Each row of a before or after table is a point. The points were changed in one or more steps. Then noise was added and the rows were shuffled. The steps act on columns, c1 being the first. Write out the steps. A step turns or swaps two columns, mirrors them in a line or flattens them onto one, adds a multiple of one to another, or multiplies or shifts one. Angles are multiples of 10 degrees, from the lower column toward the higher: turns from -170 to 170, lines from 10 to 170 but not 90. Use the fewest steps. Two steps may share a column if one is a turn and the other turns, adds or multiplies; they go together, in the order done. Otherwise the lowest column goes first.

Before, 13 rows:
[[-1.8  3.0  1.9]
 [-2.1 -3.5  4.5]
 [ 1.5  0.9 -1.4]
 [-2.8 -3.6  5.0]
 [-2.3  1.1 -3.7]
 [ 5.0 -1.0 -3.8]
 [-4.1 -2.0 -2.6]
 [-0.9 -0.8  1.2]
 [-2.1  0.1 -1.8]
 [ 4.3 -1.7  2.4]
 [-2.1  1.0  2.5]
 [ 2.8 -2.2  5.7]
 [ 4.1  0.8 -0.4]]
After, 13 rows:
[[ 0.9 -0.2  1.7]
 [-0.2 -1.3 -3.3]
 [ 4.0 -0.9  7.8]
 [ 0.0  4.4  2.6]
 [ 3.0 -2.7  0.2]
 [ 4.6 -1.4  7.1]
 [ 0.7  3.6  6.2]
 [-3.0  3.5 -1.6]
 [-0.9  5.7 -4.0]
 [ 0.5 -1.8 -1.2]
 [-1.6 -2.2  0.3]
 [-1.3  1.4 -2.3]
 [-0.3 -2.5  1.9]]
Steps: turn c1 and c2 by 110 degrees; add 0.7 times c1 to c3

Before, 9 rows:
[[ 3.2  2.1 -4.1  1.2  4.9 -0.5 -0.3 -0.1]
 [ 4.7 -2.9  1.8  4.8  0.2  2.8 -3.3  3.6]
 [-2.4  3.5 -0.2  2.2 -2.0  5.0 -1.3 -1.3]
 [-3.8  3.2 -0.6  2.3  1.1  0.5  2.2 -3.0]
 [-4.7  0.1 -1.9  1.8  0.4  4.7  0.5 -2.8]
 [-4.2  2.9 -3.6  0.6  5.7 -1.5 -1.8 -1.5]
 [ 0.0  0.7 -1.0  0.5 -2.7  2.0  0.4  1.7]
 [-1.3  2.3 -1.4 -2.9  4.3  0.0 -1.3 -4.5]
 [-2.5  2.1 -0.5  0.8  5.5  2.4  0.3  0.6]]
After, 9 rows:
[[ 4.3  2.0  4.8  2.0  5.6 -2.4  0.3  0.7]
 [ 4.1  3.2  0.3  2.6  1.1  1.0  2.2  2.8]
 [ 1.6  3.4 -2.6  4.7 -2.0 -3.6 -1.2  3.7]
 [ 7.1  2.9  7.3 -0.2  5.7  2.0 -1.8  0.6]
 [ 0.0  2.0  9.6  1.0  4.9  0.5 -0.3 -0.2]
 [-5.0 -2.9  0.1  6.3  0.2 -4.2 -3.3 -1.7]
 [ 5.3  0.0  0.5  4.2  0.4 -2.6  0.5  4.7]
 [ 3.2  2.3  4.9 -2.8  4.2  2.2 -1.3  3.8]
 [-0.5  0.7 -1.6  1.6 -2.7 -2.6  0.4 -0.4]]
Steps: add -1 times c5 to c3; turn c1 and c3 by 160 degrees; add 0.5 times c6 to c4; turn c6 and c8 by 150 degrees

Before, 10 rows:
[[ 2.4  5.5  4.5 -1.9  2.5 -4.1  0.4  1.4 -2.2 -2.5  2.1 -2.6]
 [ 0.5  0.9 -4.5 -4.9 -1.8  4.2 -3.2  1.6  0.2 -3.9  5.1 -1.1]
 [ 1.9  0.3  0.9  1.1 -4.0 -2.3 -4.1 -4.9 -2.1 -0.8  3.2 -0.3]
 [-1.3 -3.9 -2.8  2.3  4.9  2.4 -1.0 -2.7  4.4 -4.7  3.4 -0.3]
 [-1.0 -3.8  5.4  0.5 -3.1 -1.6  1.5 -2.1  2.7  2.4 -3.5 -3.1]
 [ 3.3 -4.1 -4.2  1.0 -3.6  3.0 -1.7 -0.4 -4.7  3.0  2.7 -1.1]
 [-1.2 -0.6 -1.8 -1.2  4.7  1.9  1.3 -6.7  1.7  0.5  4.0 -2.1]
 [ 1.5 -1.8 -3.3 -4.1  4.2 -3.9  1.8 -7.7  2.0 -0.2 -3.8  3.5]
 [-4.3  5.5 -3.5  3.9  0.7 -3.8 -6.5  2.1  1.8 -3.2 -0.8  3.8]
 [ 1.4  5.4 -1.6  3.6  0.5  2.5 -1.3 -4.5 -1.5 -0.5  2.8  3.1]]
After:
[[-0.7 -0.7 -2.1 -1.4  2.8 -1.6  1.3  2.4  0.1  1.8  3.9 -2.6]
 [ 2.0  5.3  4.8 -1.6  0.2  3.8  0.6 -1.2 -1.0  1.5  2.3 -1.1]
 [ 0.4  0.7 -4.9 -4.9 -3.6 -3.9 -3.4 -0.9 -0.2  3.3  5.1 -1.1]
 [ 1.4 -1.7  3.1 -4.1  2.2 -3.8  2.0  2.9  1.6  2.4 -3.8  1.8]
 [ 1.7  5.5 -2.9  3.5 -1.5 -1.1 -1.2  1.7  0.1  1.9  2.8  3.5]
 [ 3.3 -4.2 -3.6  1.0 -5.6 -3.4 -1.6  0.5 -2.0 -2.6  2.6  1.4]
 [ 2.1  0.5  2.2  1.1 -5.9  0.6 -4.1  1.7 -0.8  2.6  3.3  1.3]
 [-1.3 -3.8 -2.9  2.2  3.0 -2.4 -0.9  0.5  1.4  5.5  3.4 -2.8]
 [-1.1 -3.5  2.4  0.6 -5.0  5.0  1.5  1.0  0.5 -1.4 -3.2 -3.9]
 [-4.4  5.8  3.0  3.9 -1.5 -4.1 -6.7 -1.3  1.3  2.1 -0.8  2.4]]
Steps: turn c3 and c6 by 80 degrees; shift c5 by -2.0; turn c8 and c10 by -160 degrees; multiply c8 by 0.4; turn c9 and c12 by -30 degrees; multiply c9 by 0.4
